Every row gives one point. Two turns around zero, p and q, are shown by what they do to some points. Where does a point land after both, in the order given? Backwards means that the second turn is done in reverse. Each puzzle has new turns, and all numbers are rounded.

Turn p:
[-9 36] -> [-15  34]
[ 1 29] -> [-4 29]
[ -7 -38] -> [  0 -39]
[ 15 -26] -> [ 19 -23]
Turn q:
[24 -7] -> [24 -6]
[-46  -7] -> [-46  -9]
[23 13] -> [22 14]
Where do these land?
q, then p: [  7 -15] -> [ 10 -13]
q, then p backwards: [33 -5] -> [32 -9]
q, then p: [-41  21] -> [-45  11]

Turn p:
[  4  -4 -29] -> [ 14  -8 -25]
[ 16 -24  38] -> [14 -2 46]
[ -7  43 -32] -> [-17  23 -46]
[-13 -16  22] -> [-10 -15  24]
Turn q:
[ 41 -12  51] -> [ 31 -59   7]
[30  3 -7] -> [ 27  -2 -15]
[-22 -12 -28] -> [-26  22 -16]
[-27  17 -20] -> [-15  33  10]
[-22   4   5] -> [-16   5  15]
Where do these land?
p, then q backwards: [-33  18  -8] -> [-19 -32  -8]
q, then p: [ 16  43 -20] -> [10 49  0]
q, then p backwards: [-34 -32  -7] -> [-40  24   3]
q, then p: [ 32 -15  26] -> [ 37 -21   9]
q, then p: [ 20 -14   8] -> [ 22 -14  -3]

Turn p:
[  4 -26  22  32 -23  20] -> [ 19 -17  29  16 -32  19]
[-17 -25  38 -12  10 -19] -> [ 21 -16  35 -17  25 -11]
[ -4 -15 -25 -21 -10  25] -> [-21  -7 -10 -25 -11  26]
[ 13   8  39 -11  37  17] -> [46 16 -2 -3 30 17]
[ 49  33  -9  47 -21 -18] -> [ 16   7 -32  50 -42 -31]
[  1 -13 -26 -24 -18   5] -> [-22 -11 -13 -28 -14   5]
[-20  69  -2   2  12  13] -> [-12  69  -9  17  13  -2]
[-21 -15 -30 -15  43 -28] -> [-31 -23 -12  -3  52  -7]
[ -6 -17  -7   2 -30 -14] -> [-15 -18  14  -8 -22 -14]
Turn q:
[ 36 -21   5  -6 -22 -14] -> [  8 -18  -9 -41 -19  -3]
[-17  36   4 -29   0   8] -> [-12  37  14  -3  27   8]
[ 27 -27  11  19  11  43] -> [ 27 -23  -7   9 -23  45]
[-20 -18  17  10  -5   4] -> [-24 -16   2  12 -10   9]
[-44  12 -22  -5  33 -23] -> [-15  12 -14  37  36 -31]
[ 43 -11  28  -4   7  26] -> [ 25 -21   5 -24  -3  43]
[-28  -5 -55 -11  12   7] -> [  2  34 -41  31   0 -18]
[  2  34  11  27 -36 -52] -> [-10  -5  50 -21  -9 -54]
Where do these land?
p, then q: [-30   7 -23  -7  -9  36] -> [-23  34  14  21   3  25]
p, then q: [ 12 -12   4  19  36  39] -> [ 37   0  -2  22 -20  35]
p, then q: [ 31  29 -23 -39 -31 -20] -> [-11  41 -20 -25   4 -48]
p, then q: [ -6  22  -1 -28  21 -22] -> [ 10   6 -10   6  39 -20]
q, then p: [ 33  -7 -28  39 -17  -3] -> [ 15 -20 -12 -10 -43 -31]
q, then p: [-26  -2  32  19 -21  -3] -> [ 0  1 50 -4 -1  3]
q, then p backwards: [-12 -37  40  -3  21 -27] -> [ -6 -45 -38  -3  19 -19]

Turn p:
[-34  -6 -36  -1 -33  -3  18  10] -> [ -2   7 -27   4  11 -50  17  20]
[ 10  14  32   2   4  20 -27  24] -> [-19  26  14 -14  -3  31 -24   8]
[  3  -1 -13 -24  -8 -31  10 -14] -> [ 17  -6  15   1 -10 -28  18 -17]
[  6  26  -7  26   6  -6   1 -13] -> [  4  10 -13  26   9  11  -2 -22]
[ 23 -23 -33  -1  -4  -3  30 -11] -> [ 33 -21 -22   3 -17  -6  29   7]
[ 16 -18  39  23  10   0 -24  37] -> [-14   7  22  10 -22  32 -36  32]
[  0 -43  21 -22  29  43 -60 -27] -> [ -7 -44   3 -63   0  25 -56  -5]
[-13  17   9  33  -9 -23 -25  41] -> [-11  38   9  35   0  -7 -35  19]
[ -5   3 -25 -13  31 -18  52   7] -> [ 32 -13  14  19  28  -5  46  12]
[-25   7   2  17 -17 -29  52  -2] -> [-19  -5   0  45   6 -26  41   5]
[ 18  25  10 -40  -8  51 -26 -51] -> [-14   2 -16 -67   0  22   3 -56]
Turn q:
[ 35  11 -18  36 -44  21  -6  25] -> [ 14 -21  15  12 -55  31 -30  12]
[-31  11  25 -20  23  29 -26 -10] -> [-33  44   3 -23  17   7   4 -19]
[-44  28  15 -27  29  -7   5   3] -> [-20  43 -11 -15  16 -17  37  12]
[ 12 -42 -15   9 -30  -3 -23 -36] -> [ -6 -32   5  14   4 -21 -48 -31]
[  0  -5  -8 -19  37  24   5  41] -> [-15  -4 -24 -26  14  41  21  17]
[  7  -9 -18  49 -11 -33   4 -17] -> [ 42  -7 -16  30  -9 -22 -30   2]
[ 25 -13  -5  18 -21  36  26  21] -> [  2 -27   4  22 -25  45   3  -7]
[ 37  25  37   3  11 -31 -40   3] -> [ 34  19  47 -32  18  -5 -21  23]
[-46  -8  24 -24  15 -19   6  27] -> [-32  23  -9  11  36  -7  24  33]
[ 19  34 -29 -14  -9 -29  15 -23] -> [ 25 -17   3 -18 -29 -42  20   1]
[-12 -33  -6 -11  -1  11  36 -34] -> [-11 -22 -16  26  14 -11  20 -41]
Where do these land?
q, then p backwards: [  8  -2 -24   5   4  48  15 -14] -> [ 33   7  11   8  -9  13  -1 -43]
q, then p: [ -3 -39  13  26  18 -23 -18 -10] -> [ 32  -5   5   8  12  27 -39 -11]
p, then q: [-11 -20 -27   5   6  44  23 -15] -> [ -9 -40 -43 -13   7   9  14   2]
q, then p: [  6   1 -26 -42  23   4   7  10] -> [ 15 -21  11 -21  12 -24  29  20]
p, then q backwards: [ -4 -29  89 -12  14  -4  -3  11] -> [ 22  -3  22 -40 -59  33 -25  38]
p, then q backwards: [ 30  -6 -16   4 -32 -22   9 -15] -> [ -4  27 -26  17 -13   4  27 -20]
p, then q: [-10 -17  10 -10  16 -23 -23 -11] -> [ -4   3  20   2  31  -5 -24  -3]
q, then p backwards: [-12 -23 -28 -12 -22 -19  33 -10] -> [-22 -25 -10  20 -15 -18  27 -28]
q, then p: [  2  58 -18  30  16 -17  -7   7] -> [ 21  56   2  -9 -31  -5  22  -9]
p, then q: [ -9   6  30   0 -41 -14 -11 -17] -> [-17  22   2  25  -7 -42  -7   0]
p, then q: [  4  68  -3   6  -2  25 -25  65] -> [ 12  59   6 -58 -44  15  29  14]

Turn p:
[-8  0  0  4  0  1 15 40  5] -> [-16 -12  13  26   2  -5  -7  18  17]
[  1   8 -16  97   9 -28   3  -5   6] -> [-19 -23 -41  16 -62 -37 -31 -40   7]
[ 12   9  11  19   2  -4  -7   8 -26] -> [-19  19 -16   5  -3 -21  -3   1  -6]
[-24   4 -13 -27  15  15  -1  -7  -7] -> [  9 -14   0 -18  24   2  26   8  13]
[  1  14   9 -21 -19  14 -12  -8  10] -> [ 5 15 -2 -5  2 32 13 10 -3]
[ -8   0  12  -8  -7 -24  14  -3   6] -> [ 11   3  14 -12 -13  -2 -15  16   5]
[ 14   6 -19 -15   3  -2  12  -4   5] -> [ 14 -13   7   5  -1  -1  13   8 -18]
[  2 -15   9  -9 -16  14  16 -10  -3] -> [-13   1  22 -15   3  13   0  -3 -11]
[ -3 -19 -19 -23   0   6 -41  -8 -12] -> [ 16   0 -23 -10  45  13  -3  -7  -9]
[ 12  -7  26 -16  11   8   2  -1  15] -> [10 23 26  7  4  6  7 -8  5]
Turn q:
[ -7  23  -9   0  -7  -9 -12 -16 -30] -> [ 12  23 -14  25 -13   4  -8  19  -2]
[  8 -18  -2 -13  24  -6   5   6  17] -> [-14 -29  -9 -11   2  -3   7  -9 -11]
[  3   9  -2  -1  34  37 -26  -9   8] -> [ 19 -15 -18   8  32  15 -25 -20 -15]
[-13  -1 -25  30   8  33 -13   8  -8] -> [  3  -4  11  37  28  15 -13 -14  17]
[ 21 -13   2 -11  -2  -3  26   5   8] -> [  4 -17   3 -17  -6 -14  26  -3   3]
[-37  18  -6   5 -19  -8  12  -2 -32] -> [-6 40  8 27 -5 14 16 22  0]
[ 16 -17 -21  -5  13  29 -30  -5  13] -> [ 15 -33 -10   6   4  19 -22 -27   9]
[ 17  11  22 -27 -28 -16  -1  28  -5] -> [  1  14 -14 -41 -10   0   9  26  23]
[  6 -39  23  -5  -1   0   4  -5  22] -> [ -5 -26  26 -31  -9   2  -1  -9 -13]
[-25  25 -15  19   2 -14  -7  -3  -1] -> [-19  28  -7  27   2  -5 -11  -3  -1]
[ 10  12  14 -13 -15 -22  29  -8  23] -> [ -3  17  -3 -28 -18 -27  22  -9  -9]
[  0 -10  20  22  -9 -21  14   2 -15] -> [ -8   5  27  -1  -6 -20   2  26  -1]
Where do these land?
p, then q backwards: [ -8  -4 -33  -1   3 -21 -22  -3  -9] -> [ 29  12   3 -11  28   8 -14  -1  -3]
p, then q: [ -3  10  -3   8   6 -22  -6 -24   1] -> [ 11  -2 -15  -3 -26  -3   5  -2  16]
p, then q: [ 6 -3 18  3  6 56 19 19 -1] -> [-11  27  33   2  25  -2  14  -7 -39]
q, then p: [ -4  17  -7   4  21 -32 -20   2  15] -> [  8 -22 -36 -13   9   0 -12   8  12]
q, then p backwards: [  8 -11  -4  -9  13 -16 -20 -27  13] -> [ 11  -5 -19  28 -16 -17   6 -11   4]
q, then p: [ -4 -10   6  16  11  24  44  10   4] -> [  3  11  35 -12 -13 -35   5 -10  10]
p, then q backwards: [  9  -2  15  -1 -17   1  -8  11 -40] -> [-22  23  21   7  14 -22  -3  13   5]
q, then p backwards: [  6 -17  21  22 -27  37  20  26   6] -> [-26 -26  21 -37  25  15  17  -7   9]
q, then p: [-27  10  -1  -7   0  -3  -4 -14  11] -> [-14   1 -19 -17  -3   1  18   5  -1]
q, then p backwards: [-11  -6  -3 -24  15 -32  -1  -4  17] -> [  6  13 -11  27 -23  10   7 -13 -20]
p, then q: [ 30  17  -8 -11 -30   7  -1   4 -17] -> [ 3 10  1 25 22 13 15 28 16]
